Rows are points. Each copy is the shape, with its points in the same order, turned, moved and blurred by noise. Some copies are also mirrored. Which?

Shape (8 x 2):
-0.029 0.006
-0.025 0.026
0.031 0.042
0.033 -0.027
0.005 -0.025
0.046 0.006
0.042 0.011
-0.005 -0.041
Copy 1 (8 x 2):
-0.026 -0.017
-0.040 -0.007
-0.035 0.048
0.028 0.026
0.023 0.000
0.004 0.050
0.002 0.046
0.034 -0.017
Copy 1 is: only turned
Copy 2 (8 x 2):
-0.024 -0.018
-0.011 -0.035
0.046 -0.026
0.019 0.041
-0.006 0.025
0.046 0.015
0.043 0.008
-0.021 0.036
Copy 2 is: mirrored
Copy 3 (8 x 2):
-0.003 -0.023
-0.027 -0.008
-0.014 0.048
0.050 0.020
0.041 -0.003
0.020 0.047
0.017 0.049
0.044 -0.019
Copy 3 is: only turned

Shape (8 x 2):
0.018 0.007
-0.011 -0.003
-0.051 -0.012
0.028 0.052
0.006 0.043
-0.051 -0.022
-0.001 -0.040
-0.006 0.000
Copy 1 (8 x 2):
0.021 -0.008
0.009 0.019
-0.011 0.055
-0.005 -0.046
-0.013 -0.026
-0.005 0.059
0.044 0.037
0.009 0.014
Copy 1 is: mirrored
Copy 2 (8 x 2):
0.028 0.002
-0.003 -0.004
-0.043 -0.006
0.047 0.046
0.026 0.038
-0.043 -0.015
0.003 -0.041
0.004 -0.003
Copy 2 is: only turned
Copy 3 (8 x 2):
0.003 0.000
-0.027 -0.011
-0.063 -0.032
0.040 -0.027
0.019 -0.036
-0.069 -0.018
-0.041 0.022
-0.016 -0.010
Copy 3 is: mirrored
Copy 4 (8 x 2):
0.014 0.016
-0.015 0.004
-0.050 -0.014
0.048 -0.012
0.026 -0.019
-0.060 0.000
-0.033 0.040
-0.013 0.004
Copy 4 is: mirrored

Shape (6 x 3):
0.054 0.005 -0.004
0.013 -0.067 -0.005
0.004 -0.025 0.007
-0.054 0.002 0.021
0.001 -0.040 0.034
0.030 0.021 -0.021
Copy 1 (6 x 3):
-0.051 0.016 0.003
-0.021 -0.016 0.067
-0.003 -0.001 0.035
0.054 -0.012 0.007
0.010 0.017 0.051
-0.039 -0.003 -0.016
Copy 1 is: mirrored
Copy 2 (6 x 3):
0.015 0.053 0.003
-0.057 0.029 0.023
-0.023 0.009 0.019
-0.008 -0.053 0.001
-0.025 -0.001 0.042
0.016 0.036 -0.029
Copy 2 is: mirrored
Copy 3 (6 x 3):
-0.009 -0.041 -0.021
-0.036 0.034 -0.033
-0.014 0.013 0.000
0.014 0.037 0.054
-0.039 0.020 0.015
0.022 -0.033 -0.012
Copy 3 is: only turned

Shape (8 x 4):
0.013 0.026 0.014 0.020
0.030 0.009 0.025 -0.029
0.047 0.010 0.002 0.047
0.065 0.003 -0.021 -0.016
-0.008 0.007 -0.022 -0.020
-0.047 -0.013 0.002 0.029
-0.070 0.013 -0.029 0.042
0.013 -0.013 -0.025 0.034
Copy 1 (8 x 4):
-0.002 0.029 -0.015 0.022
-0.028 -0.015 -0.001 0.038
-0.012 0.029 -0.055 0.001
-0.010 -0.035 -0.054 0.030
0.026 -0.021 0.006 0.015
0.024 0.025 0.030 -0.030
0.073 0.041 0.029 -0.027
0.016 0.006 -0.032 -0.024
Copy 1 is: only turned
Copy 2 (8 x 4):
0.009 -0.008 0.013 -0.038
0.024 0.003 0.035 0.008
-0.026 -0.037 0.019 -0.038
0.003 -0.046 0.017 0.028
0.018 0.011 -0.020 0.008
-0.025 0.048 -0.024 -0.038
-0.015 0.044 -0.069 -0.055
-0.036 -0.010 -0.014 -0.018
Copy 2 is: mirrored
Copy 3 (8 x 4):
0.027 0.022 0.007 0.034
0.031 -0.008 0.042 0.004
0.049 0.055 -0.003 0.004
0.017 0.037 0.044 -0.031
-0.021 0.001 0.009 0.001
-0.002 -0.011 -0.051 0.028
-0.035 0.011 -0.064 0.046
0.013 0.038 -0.027 -0.010
Copy 3 is: only turned
Copy 4 (8 x 4):
0.007 -0.006 0.022 0.011
0.017 0.017 -0.006 -0.034
0.042 -0.028 0.004 0.033
0.030 -0.031 -0.038 -0.026
-0.033 -0.002 -0.027 -0.004
-0.030 0.029 -0.003 0.056
-0.067 0.005 0.003 0.074
0.007 -0.016 -0.027 0.044
Copy 4 is: mirrored
